Each wall is flat, endless, passes through zero and stands at right angles to its row. A trip goes straight from one point to another. Which walls does it cross, in order?

Walls:
(1): +0.40; +0.15
(2): -0.31; +0.11
(3): +0.96; -0.69
(4): +0.12; +0.21
(5): -0.41; +0.61
Trips:
-0.69; -0.04 to -0.34; -0.51 => 5, 3
-0.64; -0.06 to +0.08; -0.32 => 5, 3, 2
-0.66; +0.60 to -0.38; -0.28 => 4, 5
-0.36; +0.49 to -0.39; -0.22 => 4
-0.03; +0.17 to +0.08; +0.32 => none
+0.39; +0.04 to -0.41; +0.30 => 5, 3, 2, 1
-0.11; +0.79 to -0.61; -0.79 => 1, 4, 5
-0.95; +0.40 to +0.21; +0.22 => 4, 1, 2, 3

Walls:
(1): +0.03; +0.46; -0.19
(2): -0.18; +0.16; +0.46
(3): +0.17; -0.52; +0.64
(4): -0.36; -0.36; -0.50
(5): +1.09; -0.45; -0.01
(6): +0.21; +0.56; -0.06
(7): +0.62; -0.60; -0.34
(8): +0.25; -0.40; -0.70
(9): -0.66; +0.18; -0.76
(10): +0.42; -0.38; -0.82
Trips:
-0.27; +0.10; -0.49 to +0.30; -0.05; +0.07 => 7, 5, 9, 4, 3, 1
-0.46; +0.24; -0.23 to -0.30; -0.29; +0.26 => 6, 1, 3, 9
+0.04; -0.75; -0.49 to +0.24; +0.52; -0.80 => 3, 1, 6
+0.61; +0.12; -0.36 to +0.32; -0.56; +0.62 => 3, 1, 6, 2, 8, 10
-0.28; -0.13; -0.65 to -0.34; -0.59; -0.47 => 1
-0.98; -0.59; +0.12 to -0.37; +0.05; +0.26 => 4
-0.65; +0.08; -0.56 to -0.19; -0.62; -0.14 => 1, 7, 3, 5

Walls:
(1): +0.32; -0.45; +0.96; +0.39; -0.43; -0.08
(2): +0.50; -0.27; +0.11; -0.07; +0.07; +0.94
(3): +0.41; -0.09; -0.23; +0.19; +0.19; +0.63
(4): -0.30; -0.52; -0.04; +0.27; -0.66; +0.11
(5): +0.65; -0.45; -0.20; -0.34; -0.30; +1.01
(6): +0.21; +0.00; -0.13; +0.38; +0.44; -0.44
(7): +0.85; -0.20; -0.12; +0.59; +0.08; -0.12
(8): -0.14; +0.29; +0.46; -0.22; +0.18; -0.26
(9): -0.47; -0.18; -0.74; -0.44; -0.22; +0.43
(10): +1.09; -1.10; -0.44; -0.35; +0.18; -0.51
Trips:
+0.79; +0.22; +0.16; +0.69; -0.57; -0.25 to +0.14; +0.45; +0.13; +0.33; +0.27; +0.16 => 5, 4, 10, 8, 1
-0.17; +0.04; +0.52; +0.35; +0.25; -0.44 to -0.03; +0.10; +0.50; +0.26; -0.58; -0.69 => 4
+0.70; -0.46; +0.64; -0.01; +0.92; -0.01 to -1.17; -0.06; +0.51; +0.05; +0.08; -0.48 => 5, 3, 2, 7, 10, 4, 6

Walls:
(1): +0.14; +0.26; -0.50; +0.18; +0.39; -0.69; -0.42; -0.26; +0.58
(2): +0.05; -0.30; +0.45; -0.16; -0.14; -0.11; -0.61; +0.24; +1.18
(3): +0.04; +0.52; +0.12; -0.11; +0.58; -0.49; -0.79; -0.47; -0.37
(4): +0.67; -0.32; -0.37; +0.19; -0.07; -0.41; -0.13; +0.58; -0.42
(5): +0.05; -0.18; -0.08; +0.24; +0.29; -0.49; +0.11; +0.26; -0.10
(6): +0.49; +0.71; +0.51; +0.48; +0.30; -0.73; +0.11; +0.56; +0.53
(7): -0.24; -0.13; +0.17; -0.20; -0.76; -0.09; -0.35; -0.10; -0.61
(8): +0.23; -0.01; +0.28; -0.83; +0.10; -0.29; -0.32; +0.35; +0.07
(9): +0.09; -0.23; -0.25; +0.33; +0.16; +0.42; -0.34; -0.15; +0.01
(10): -0.01; -0.50; +0.23; -0.13; +0.07; -0.57; -0.29; +0.63; -0.22
Trips:
+0.30; +0.29; -0.67; +0.22; +0.60; +0.30; -0.53; +0.22; +0.31 to +0.35; +0.56; -0.70; +0.03; +0.79; -0.13; -0.81; -0.15; +0.02 => 8, 2
-0.72; +0.72; +0.10; -0.32; +0.35; +0.24; +0.18; -0.29; -0.42 to -0.82; -0.38; -0.31; -0.32; -0.46; +0.76; +0.37; +0.16; +0.79 => 3, 7, 2, 9

Walls:
(1): +0.50; -0.20; +0.50; +0.61; -0.11; -0.56; -0.21; +0.37; -0.25; -0.57; -0.16; +0.05
(2): -0.48; +0.26; +0.40; -0.17; -0.07; -0.36; -0.44; -0.96; -0.47; -0.72; +0.18; +0.14
(3): +0.10; +0.37; +0.58; -0.10; -0.70; +0.28; -0.13; -0.66; -0.64; -0.68; +1.07; -0.26
(4): -0.44; -0.03; -0.37; +0.07; -0.02; -0.32; +0.31; +0.11; -0.49; -0.10; +0.03; +0.18
(5): -0.15; -0.07; -0.05; +0.17; -0.04; -0.75; +0.43; +0.72; +1.27; -0.01; +0.07; +0.27
(6): +0.63; +0.04; +0.57; +0.29; -0.08; -0.54; +0.21; -0.20; -0.05; -0.41; +0.06; +0.51
(7): -0.17; +0.90; -0.64; -0.08; -0.09; -0.36; -0.79; +0.26; -0.72; +0.16; +0.11; +0.17
(8): +0.40; -0.56; +0.60; -0.47; -0.64; +0.00; -0.24; -0.05; -0.02; +0.46; +0.22; -0.52
(9): +0.13; -0.30; +0.04; +0.28; -0.47; -0.04; -0.60; +0.19; +0.26; -0.07; -0.13; +0.46
Trips:
+0.33; +0.30; +0.78; -0.76; -0.36; +0.48; -0.42; +0.28; +0.55; -0.70; -0.30; -0.32 to +0.13; +0.17; +0.21; +0.05; +0.54; -0.51; -0.57; +0.50; +0.34; +0.37; -0.58; +0.26 => 3, 2, 7, 8
-0.22; -0.03; +0.58; +0.23; +0.08; -0.37; +0.01; +0.99; +0.44; +0.15; -0.11; -0.02 to +0.33; -0.03; -0.44; +0.31; -0.39; -0.52; -0.12; +0.06; +0.13; +0.95; -0.64; +0.10 => 7, 6, 4
+0.50; +0.47; +0.23; -1.09; +0.81; -0.22; -0.46; +0.41; +0.00; +0.46; +0.93; +0.31 to -1.00; +0.60; -0.21; -0.15; +0.35; -0.06; +0.36; +0.39; -0.22; -0.36; +0.55; -0.33 => 6, 2, 8, 4
-0.04; -0.47; -0.15; +0.11; -0.10; -0.68; +0.59; -0.25; +0.34; +0.40; -0.16; -0.92 to -0.50; -0.17; -0.57; -0.26; -0.07; +0.36; -0.21; -0.43; -0.34; +0.20; -0.41; +0.10 => 5, 2, 7, 8
+0.48; -0.62; -0.19; -0.51; -0.80; -0.60; +0.01; -0.07; -0.27; +0.08; +1.07; -0.82 to -0.92; -0.20; -0.05; -0.32; +0.14; -0.28; +0.20; -0.49; +0.53; -0.18; -0.23; -1.02 => 6, 1, 5, 3
-0.06; +0.68; +0.66; +0.16; -0.10; +0.32; +0.85; +0.57; -0.14; -0.40; +0.19; -0.81 to +0.50; -0.01; +0.10; +0.18; +0.14; +0.21; +0.39; -0.87; -0.23; +0.21; +0.86; -0.43 => 5, 2, 1
